Every row gives one point. Any point is a mix of the corners, with weights that add up to 1. It lies inside the corners' shape when no weight is negative. Say inside or outside, and name the corners with a negative weight.

Corners:
(1): [32,-15,67]
(2): [-85,63,-87]
(3): [-11,-22,-8]
(4): [61,-18,58]
Points:
[7,7,10] => inside
[14,-16,29] => inside
[4,12,-3] => outside (1)
[-37,21,-43] => outside (1)
[-41,32,-46] => outside (1)
[-26,28,-32] => outside (1)

Corners:
(1): [-9,-21,5,-36,6,-30,1,13,18]
(2): [40,-48,-18,-48,-20,4,-58,-94,-5]
(3): [-11,95,1,0,-7,-25,46,29,20]
(4): [19,-17,-17,14,-13,-37,-29,-7,-49]
(5): [40,-21,54,17,7,9,12,-45,-77]
(6): [23,-28,19,-13,-17,3,-22,5,-13]
(7): [19,-3,12,26,-21,-26,54,45,40]
(8): [-14,4,11,-15,35,6,-56,-34,19]
(9): [-15,21,-17,-12,16,72,31,7,53]
(10): [-20,-24,-3,-39,-51,-20,-15,-48,18]
Points:
[11,-26,5,-18,-3,3,-16,-16,7] => outside (3)
[4,14,3,-5,-2,15,9,-10,11] => outside (1)
[-5,1,8,-27,-4,5,-5,-17,10] => outside (4, 7)
[1,30,23,27,-6,-33,21,27,1] => outside (1, 2, 9)
[26,1,25,5,6,-27,2,-18,-37] => outside (6, 9, 10)
[7,8,4,-8,-12,-2,-3,-13,3] => outside (1)
[-3,-2,-1,-13,-8,11,10,-7,20] => inside
[8,-15,3,-18,-16,-4,-14,-5,13] => outside (5)
